Every row gives one point. Two turns around zero, p and q, are shown by what they do to some points. Where does a point land after both, in the order given? Backwards means that the second turn is done in reverse. Each puzzle has new turns, and all numbers are rounded.

Turn p:
[ 1.02 -2.35] => [-0.80 -2.43]
[-1.95  2.66] => [0.31 3.28]
[-0.99 -1.30] => [-1.60 -0.31]
[-0.78 -0.19] => [-0.71  0.38]
[2.70 1.19] => [ 2.81 -0.91]
Turn q:
[-1.01  1.77] => [2.02 0.25]
[-1.55  0.34] => [0.91 1.30]
[ 2.56 -2.11] => [-2.93 -1.55]
Where do these land?
p, then q: [-1.12 -1.74] => [0.25 2.05]
q, then p: [ 0.45 -2.51] => [-1.50  2.07]
p, then q backwards: [0.19 0.81] => [-0.70  0.44]
p, then q backwards: [0.48 3.44] => [-3.09  1.58]

Turn p:
[-1.66  2.23  0.56  0.06] => [-0.78  2.22  1.11  1.12]
[2.43 1.56 0.57 1.41] => [-2.46 -1.12 -1.10  1.45]
[-2.26 -2.80  3.05 -0.05] => [ 4.33  0.23 -0.01  1.87]
[ 0.80  0.16  1.22 -2.56] => [ 0.48  1.44 -2.49 -0.44]
[ 0.98 -0.82 -4.07  0.84] => [-1.42 -2.29  1.54 -3.04]
[-0.29 -0.32 -1.34  0.30] => [-0.15 -0.47  0.95 -0.96]
Turn q:
[1.25 0.95 1.14 1.29] => [ 1.24 -1.80 -0.44 -0.68]
[-0.10  0.00  1.16 -1.59] => [-0.44  0.07  1.72 -0.86]
[ 1.01 -3.88 -1.41  0.90] => [-1.65 -0.94 -0.29  3.89]
[ 1.76 -2.39 -2.86 -0.88] => [-3.52 -0.42 -1.12  1.99]
[-1.43  2.76  0.89  0.50] => [ 2.19  1.03 -0.34 -2.17]
[-2.49  2.57  1.08 -0.21] => [ 2.19  2.06  0.46 -2.19]
Where do these land?
q, then p: [-0.51 -0.42 -1.43  0.05] => [-0.89  0.28  1.27  0.00]
p, then q: [ 2.28  2.36 -0.94 -0.13] => [0.50 3.35 0.04 0.45]
q, then p: [-3.25  2.10  1.07 -0.94] => [-2.29  2.07 -2.69  0.43]
q, then p backwards: [ 2.18  0.89 -2.16  2.23] => [ 3.44 -0.92  1.37 -0.78]
q, then p: [-0.69 -2.91  1.52  0.88] => [ 0.04 -2.01  0.02  2.83]
p, then q: [ 0.00 -2.02  1.94 -2.10] => [-2.18 -1.48 -2.26 -0.47]
